Every row gives one point. A path goes straight from each point to the next, and from the last back to the first. The post is the endless flat space through its rows: a point in 2 columns, a line in 3, a plane in 4, and so on, so that a path can go around it. Count how often the path circles the post. Going back the other way cancels.

Post, 2 rows:
[[  0  14  37]
 [ 12   0 -74]]
Path, 20 rows:
[[-18 -59  11]
 [ 59 -17 -27]
 [ 26 -31  57]
 [-48 -56  -9]
 [-68 -11  12]
 [-15 -77  14]
 [ 55 -36  -6]
 [ 54  25 -13]
 [  1  35 -18]
 [-55  43  48]
 [-31   0  -7]
 [ -1 -45 -41]
 [ 53 -15 -11]
 [ 65  29 -11]
 [ -9  57   3]
 [-51  63 -43]
 [-22  -2  12]
 [-85  18  -6]
 [-54  72  25]
 [-50 -21 -59]]
Times around: 2

Post, 5 rows:
[[  1  -9  -6  13  75 -45]
 [ 21  10 -36   1 -52  28]
 [ 26  11 -51 -60 -53   9]
 [  1  22 -51  35   1 -66]
 [-21  -7  89 -82 -90  -6]]
Path (9 x 6):
[[ -14  -24    2  -45  -42  -27]
 [  48  -35  -29   15  -22  -61]
 [  25   22  -12  -23  -19  -47]
 [  40   39    9   18  -62   -5]
 [  28  -26   27  -46  -21 -114]
 [  19  -31  -49  -25  -54   -6]
 [ -44  -44  -46  -51   21  -12]
 [ -45   35  -36  -17  -60   33]
 [ -45    3  -23  -38   19  -24]]
Times around: 0

Post, 7 rows:
[[  11   36  -38   10   19   61   27   15]
 [ -19   -5   69   55  -26   28   24  -37]
 [  15  -10   33   54   14   25  -28   26]
 [ -33  -11   39   78 -121  -41 -121  -25]
 [  10   30  -48  -38  108  -13   40  -10]
 [  -3  -32   34  -12  -43  -23   -3   -4]
 [ -22    5   -7   40   25   -4   56   24]]
Path (21 x 8):
[[ 46  16 -14  44   8 -47 -40 -12]
 [  1 -34 -18  79  42   6  52 -23]
 [-24 -30 -18  47   1  20   1  17]
 [-42 -43  28 -14 -11 -24  24  43]
 [-11  75 -19 -11  -2  61   8 -44]
 [ 73  25  38 -11 -39  45 -24  43]
 [  6  39 -25  21  11 -13  52 -39]
 [  3   5 -32  58  13   5  -8 -33]
 [-20 -22  -8  78  38 -82 -34  23]
 [ 49  15  17  70  27  29  44 -33]
 [-23 -11 -44  23 -33  -9  55 -37]
 [-14 -56   8 -37 -12  25   1 -15]
 [-28  -5  73  18  29  31 -12 -54]
 [-32  40  39 -44 -28 -21 -25 -14]
 [ 16  25  35  12  -4  22 -17 -11]
 [-11  -5  80 -50  -3  15 -17  -5]
 [-35  10  23  12  48  14  16  -3]
 [ 20  27  48 -12  17   1 -47  10]
 [ 25  29  97  78  18  -6  26 -25]
 [  6  -1  11  54 -36   6  13  33]
 [ 18  53  75  56   5  15  30 -27]]
Times around: 2

Post (8 x 9):
[[-24  35  15  71  10  43   3  46  37]
 [ 29   7  64 -36 -53 -37 -41  21 -27]
 [  9  71 -75   8 -74   2  37  -2 -41]
 [-53  42 -16 -16  71  60   9  11 -74]
 [ 63  38  49 -41 -30  47 -52  17 -25]
 [ 57   5 -41 -84 -13 -38  36  25 -13]
 [-82  34  56 -12   5  25  89  54  20]
 [-27 -18  50  38   2 -13   8 -55  35]]
Path:
[[  8  21 -31  11 -15 -21  36  24 -44]
 [-37  15 -13 -33  64  84  29   5 -42]
 [-38  14  33 -52   2  69  24 -42  -7]
 [-37  14  19 -22 -64  20   4  -3  53]
 [-71 -18  33   1 -17  18 -16  18  -5]
 [-11  29  39 -27 -38   4   3 -20   0]
 [-30 110  24 -66  29  24  46  17 -27]
 [-25  28  34  -4 -24  20  85 -12   7]
 [-11  -3  25   9   4  56   7  31 -41]
 [ 12  19 -99 -69 -21  61  52 -31  10]
 [-14  41  82 -76 -40 -41 -11  -3  38]
 [  3  33  38 -23  -9 -56 -31   3 -46]]
Times around: 2

Post:
[[   1  -10  -18  -13  -39   12  -22  -14  -41   61  -60]
 [  14   20  -11   33  -52   13   16   18    2    8 -121]
 [  10  -16  -45   17    8   -5  -32  -44   38    2   29]
 [  11  -10   13  -22  -22   10   -6  -54  -87  -10  -44]
 [  16   -1   -8  -27   26   33   -5 -104   40   31   64]
 [ -22  -30  -11  -66    5    8    1  -47   42    5   65]
 [  -1  -31   18  -38   48   37  -31  -41    5   13   27]
 [ -18  -48   34   33  -35  -29   10  -19   30   58  -51]
 [  22   -7  -11  -30   33    9   26  -18  -47   17   -1]
 [  59    7    9   59  -69   36    3   11  -21   34  -28]]
Path:
[[ 11 -25  -6  15   6  20  -3 -37 -91  47  68]
 [ 32   6  48  30  -9   3  -5   2 -29  34 102]
 [ -9 -30   2 -80  63 -10  22  14  21  20  13]
 [  6 -51 -27 -19  -1   1  11 -15   2  30 -34]
 [-13 -34  22   0  23  62  20  -9 -12  18 -24]
 [-14 -62   1 -49   5  28  20 -49 -31  -1 -31]]
Times around: 1

Post:
[[   3    6   31   71   11  -19   -8   49  -18   29   44  -67  -27   62]
 [  -9   -5    0  -16  -26  -73   -6   22   -4   -9   41   73   -2   26]
 [ -21   -2  -20  -72  -76   -9   33   17   48  109 -115   22    0    6]
 [  23  -38    1   11   28   21    4  -50   59   25  -14  -25  -90   89]
 [ -11  -20   14   40   -3  -68   10  -40   -7   34  -29   53  -80    0]
 [ -33  -30   86   20  -71  -47   62   21    3  -31    6    2   26  -39]
 [ -27   -7   93   19   18   -5  -53   50   28  108   11  -12   -4  -71]
 [ -22  -20   67   18  -26   -1  -55  -33  -84  -57  -22   54   14  -30]
 [ -21   27    9  -23  -81  -60  -57    2   -4   40   24  -10    5   28]
 [ -17   -4  -48    2    2   72  -32  -30   14   59  -13   20 -115    1]
 [ -12   -9   -3  -39   -3  -43  -22   14   -5  -34  -56  -82  -67   11]
 [   6  -12  -39   93   11    4 -120  -13  -40  -65   61  -73   46   10]
 [   7  -27  -38  -20   25   39   90 -121  -54  -57   14  -54   23   62]]
Path:
[[  -6   51  -55   57   10   36   69  -49   27   29    4    2  -17   25]
 [  34    1   12   25  -80  -43   30    3   33   40    8   21  -17   29]
 [  12  -12   41  -22  -26  -34  -37   38  -86   90  -24  -11  -15   45]
 [ -20  -56   50   46   35  -31   24   44   -7   35   13   -9  -14   31]
 [ -27  -58   62   32   19  -16   19  -27   60   36  -59  -16  -33    1]
 [ -64   58   41   -6   -3   13    2   -3   17   67    8    0  -39  -67]
 [  40    0   34   41   -9  -12  -62  -35    0  -46  -26  -15  -53   55]
 [  15   -4   86  -37  -60   34  -62   47   -8   -8   -2   12  -17  -31]
 [  12   26   38  -12  -60  -32  -67  -17   74   18   23   12    9   19]
 [  22   -9   25   26  -42  -18   69  -13  -19   22  -16   -2   32   44]
 [  19  -53  -42    0  -79   -7   -9  -74   21   59    7  -28   -3    3]
 [ -27  -17  -41  -41  -18  -18  -20  -43    6   49   13   14  -52   42]
 [ -50   -9   60   88   50   -9   -2  -37    9   38   -8  -36    2   12]
 [  -9   35  -19    7   -9 -110  -39  -29  -24   10  -32  -29  -40   16]
 [  14   10    4   27  -35   31  -26  -15  -14  -42    0  -45  -42  -32]
 [   7  -25   22  -32  -26   22  -61   41  -38  -39   21  -13    7   26]
 [ -36  -51  -18  -19  -26  -18  -14  -13    4   23   40  -18  -66   55]
 [  -4  -56   -5   11  -64  -17  -39   16  -42    7   25   -4  -49   70]
 [  23  -22  -32   25  -23   21  -12  -45  -46   -5   -1  -17  -13  -12]
 [ -27   43  -33  -41  -35  -35   68  -21  -18   31   43  -16  -66  -56]]
Times around: 2

Post, 17 rows:
[[ -1  -8 -46  -1  20 -30  79   5  19  32  -3  43  -5  -5  47  20 -17 -47]
 [  7  55 -14  64  16 -52 -55 -15  19 -43 -25 -20 -79 -31  39  -5 -10 -43]
 [ 12 -34  16 -57  -9   3   0  17  63  39 -25  17 -12 -15   0 -23  -2 -12]
 [ -4 -30 -21  52   5 -59 -14  16   3  50   2 -12 -40   3   9 -24 -20 -66]
 [ 41  32  17 -24  -7 -54  15 -15  -6 -18  13 -61 -26  15 -20 -28  20  34]
 [-13   5  60   0 -62  -8  23  58  10 -41   6 -23   1   9 -21   0  17  24]
 [ 26 -15  45 -33  27  26   7  44 -19 -20   2   0  21 -27  -9 -35 -13  -9]
 [-47  15 -10  44  41 -49 -35 -19  25  30   7 -32 -41 -51  35  20  -8 -14]
 [ 34   5 -30  35  23 -16 -21 -43  47  38   5  29  40 -22  17  35  -5 -49]
 [ -1   6 -42 104  25 -21 -11 -47  51  -7  -8 -26 -68 -57   2   0  22 -54]
 [  4  -8  -5 -47 -16  18  22  54 -25  16 -37  24   9  -8 -56  -1 -16  42]
 [ 20 -56 -19  15  20  12 -17 -20 -21  10 -57 -24 -12  11  43  14  11 -32]
 [-16  62 -28  87  24   6 -63 -32  29 -14  35  -1 -84  42  35   4  18 -35]
 [ -9  16  43 -64   6 -37  28  25  23 -56   6 -62 -11  39 -74  33  27  -1]
 [-16  15  62 -51  -3  26  59  16  -7  -1 -50 -40  48  39 -35 -46 -35  15]
 [-22 -21 -25   0   2 -10  -5 -56 -22  11  -6  34 -53 -16  -5 -10 -25 -57]
 [ 15  44  34 -55 -35  11  42  31 -21  32  26 -49 -14  17 -38  22  14 -16]]
Path, 27 rows:
[[  52  -62  -31  -21   16  -39    1   60    8   22  -41   23  -25  -57
    23   79   10  -19]
 [ -60   61  -39  -14   60  -79   12  -26   15   71  -33    3  -18  -14
   -20   46   -6  -46]
 [  34   33  -19  -37   21  -61   25  -39   44    5  -31  -32   17    3
    -4  -45   21  -33]
 [  -9   18  -25   58  -11  -29   30  -20  -62  -46  -11  -16  -68   -3
    53  -98  -64  -35]
 [ -85   -6  -16   28  -30   47   17   44  -65  -23  -78   27  -73   33
    87  -38  -39    5]
 [   3  -29  -12  -31  -36   97   28  -25  -23   35  -33    5  -63   20
    -8  -35   46  -31]
 [ -21   -4  -37   24    9  -19   34   19   56  -28  -42   50 -121  -50
   -37   41   60    2]
 [ -38  -35   31   18   23   -2   37   -2   33   23  -61  -23    0  -31
    -4   26   34  -49]
 [ -24  -38   -9   43   32  -36  -36    5   36   19  -41  -55   -3  -54
    -2  -56   15  -30]
 [ -23  -25  -14  -64  -53   43   64   28  -19   34   12   64  -20   40
   -59  -30    8   27]
 [  44    8   52  -14   19  -51    8  -42   42  -32  -17  -11  -11  -23
   -17  -65   29  -70]
 [  58   35   31  -45   16   -8  -30  -19   28  -86   -8   23  -46   -9
    10   -7   16   38]
 [  54   -2   49  -29   15  -26  -19   -7  -17    9   60  -32  -27   -5
   -41   24   18  -63]
 [  37   94   37   63    8  -52   27    8    7    0   81  -38  -31  -23
    -7  -54  -39   -8]
 [   2    1    1   54   19  -35  -31  -14   83    6   51  -66   14   46
    -3   41   10  -71]
 [  42   -8  -16  -39  -40  -16   36    0   -1   40   24  -40  -25  -18
    22   52   -5   11]
 [ -62   -9  -18  -36   -2   44   54   36   28   58  -19   39  -53    7
    -4   97  -10  -23]
 [  26   14  -14   68   50  -13    2    1    0  -17  -53   13    2  -11
    30  -33  -30  -16]
 [  47  -15    0  -70  -14  -93   79   14    8   31    1  -40  -13   -7
    27   27   -8  -18]
 [  62  -58   42   -6   62  -13  -77  -37   37  -23    8  -45   20   -2
    60   13    3  -31]
 [ -18  -21   57    2   55    4 -113   27   -9  -45  -53  -42  -95   27
    27  -26  -12  -43]
 [  12  -24   25  -17   40  -66   -7  -22   42  -45   -7   11  -70   44
   -37  -37   39  -45]
 [ -27    1  -33   41   33   12   -3   26  -27   26  -28   18   59  -47
   -24   -2  -18   40]
 [ -87    3  -26  -10   -5  -49   44  -28  -38  -47  -13   -9  -41   33
  -102  -40  -46  -35]
 [   8   25  -56  -11   10   27  -39   18   16   59  -20    7   16    2
   -63  -20   13   66]
 [  31   31   40   -6  -33   99   20   18   24   -6    6  -19  105   49
    44   66   28  -10]
 [  29    8  -37    9   44  -44   56   14   15  -34  -25    5  -40   34
    18  -11  -27  -21]]
Times around: 1

Post:
[[   7  -17   22  -32   -8   -2   56  -24   55   29  -79   68  -35  -22
    19  -18   74   14]
 [  22  -26  -13   11  -36  -36   16   -6  -19   24   12  -66  -10  -15
    13  -59  -10  -40]
 [ -20   19   -5    8  -26   44    2   41    8   -1  -14   23  -77    7
   -13  -77   -1  -41]
 [ -11  -16  -18  -43  -69  -22   -5   59  -41  -28  -63   31  -51  -44
   -18  -56   38  -17]
 [  26   -2  -29   46    9  -44  -26   74  -63   11   23  -39  -28    9
    48   11  -28  -42]
 [  24    0  -35   53   19   -4  -37   27  -49   25    6  -41   19  -16
   -24  -33  -45   21]
 [  46   32  -10    5   -8   40  -15   11  -39   48    3  -41   38  -13
    73  -35  -28  -22]
 [ -34  -78    0  -32  -18   45   62  -33   15  -47  -60   69  -53  -62
     6  -13   37  -16]
 [  18    9   25   61  -25   17  -50  -22  -79   43    6  -70    4   24
    31   -5  -16    4]
 [  17   48   -4  -18  -47   29   -8  -44   36   40   19  -26   32  -26
     3   44  -38    5]
 [  23   -8   13  -46  -16   15   10  -44  -12   58   30    5  -14    3
    39  -11  -55   47]
 [  25   -4  -38    9  -45   23  -16  -63   43   24    5    0   27   53
    60  -17  -62   13]
 [ -29   20  -12   14    4  -16  -37   54  -43   19  -23 -109  -20   21
    45  -15  -58   13]
 [  11  -31  -74  -46  -10   53  -31   21  -17  -11  -51   -2 -108  -53
   -15  -39   31  -51]
 [ -28  -45  -26  -54  -35   35   57    5   -5    5  -70   63  -51   11
   -39  -42   25  -72]
 [ -37  -55   30  -69   19  -31    9  -57   32  -31  -21   62   27  -11
    29  -12   58    2]
 [ -33  -66  -27  -60  -42   60   36   23   30  -26   -5   41  -22  -11
   -15  -29   77   18]]
Path, 25 rows:
[[  49  -43  -15  -14   24    1   31  -64   29  -18  -21   -5  -57  -15
    76  -50    4  -13]
 [   4  -38   37  -10   16  -30   -1  -40   -5   -7  -32  -41  -20  -60
    -2   29  -11   39]
 [  -7 -121  -17  -80   42   36   21  -66  -19   43  -19   62  -57   16
    57   -8  -43  -16]
 [ -54   18    0  -29  -38  -24    2    0    9   40  -19   19  -20  -54
    -7   -3   -1   -5]
 [ -23   -1   63   37   -3   46   -4  -25   22   24    5   21  -13   -7
    26  -15   44   13]
 [ -44  -12  -54  -18   -5   46   59  -13   26   -6  -72    4   27  -15
    -4  -44    6  -55]
 [ -87   25  -37  -46  -61   -3    5   10  -28  -37  -19   21    1  -32
  -102  -79  -27   31]
 [   8  -10  -78   38   -2   -2    5   37  -15   59  -62  -29  -26 -105
   -22  -37   16   21]
 [ -32   16   17    7  -46    3   11   23   30    7    8  -25   43  -25
    18  -82    4  -22]
 [  23   39   30  -39  -32  -33  -39   52   15   69  -64   -3  -61   30
    36  -11   10  -37]
 [   6  -60  -25  -37  -24   92   30  -12   34  -28   28   13    4   17
    80  -25   47  -26]
 [  18  -58  -33  -34   -3   13   16  -29  -27  -48   26  -20  -18   34
   -14  -89  -23  -38]
 [ -43  -28  -28  -23   46   62    5   37   10  -56  -40  -73    4  -24
    26    6  -43   22]
 [   2  -14  -53  -21   -5   32    2  -25  -84   -8   26  -56   30   -5
   -64   65    1  -14]
 [  -5   21   -9   31   40   -9    6  -23   12   57   16  -16   35  -40
    67   35   27    7]
 [  28    4    1  -33  -80  -55  -37  -32   36   37   18   41   83    1
     9  -66  -43  -14]
 [  15  -20   39  -59  -14  -25   54   29   -2   46  -59  -23  -20  -14
    41  -53   -7  -52]
 [  44  -43   13    6  -14   33   20  -70  -54  -26  -42  -29  -32  -58
    -2  -56   -9  -51]
 [ -34  -55  -11  -68  -11   59  -31   19   20  -19  -45    4  -24   50
    17  -52  -11   50]
 [ -12  -62  -23   32   25   69    1  -35   39   -5  -25   15    7    1
    29  -36   32  -72]
 [  46  -75  -66  -25   11   86   33   24   56   48    6   18  -44    5
    45   -8   33  -22]
 [  51  -73  -42    2   18   27  -19   -9  -39   -6  -18    1  -97    6
    68  -77  -29  -31]
 [   3  -73  -14  -56  -41   18  -49    5   12  -17    3   17  -44   24
    33  -96   28  -80]
 [   4   34   -2   47   -2  -18   15   45  -77   80  -78   19    5  -48
    18  -31   37  -48]
 [ -26  -53 -109   27  -31   76   23  -11  -61  -34    2   13  -36   -6
   -28  -33  -12  -49]]
Times around: 0
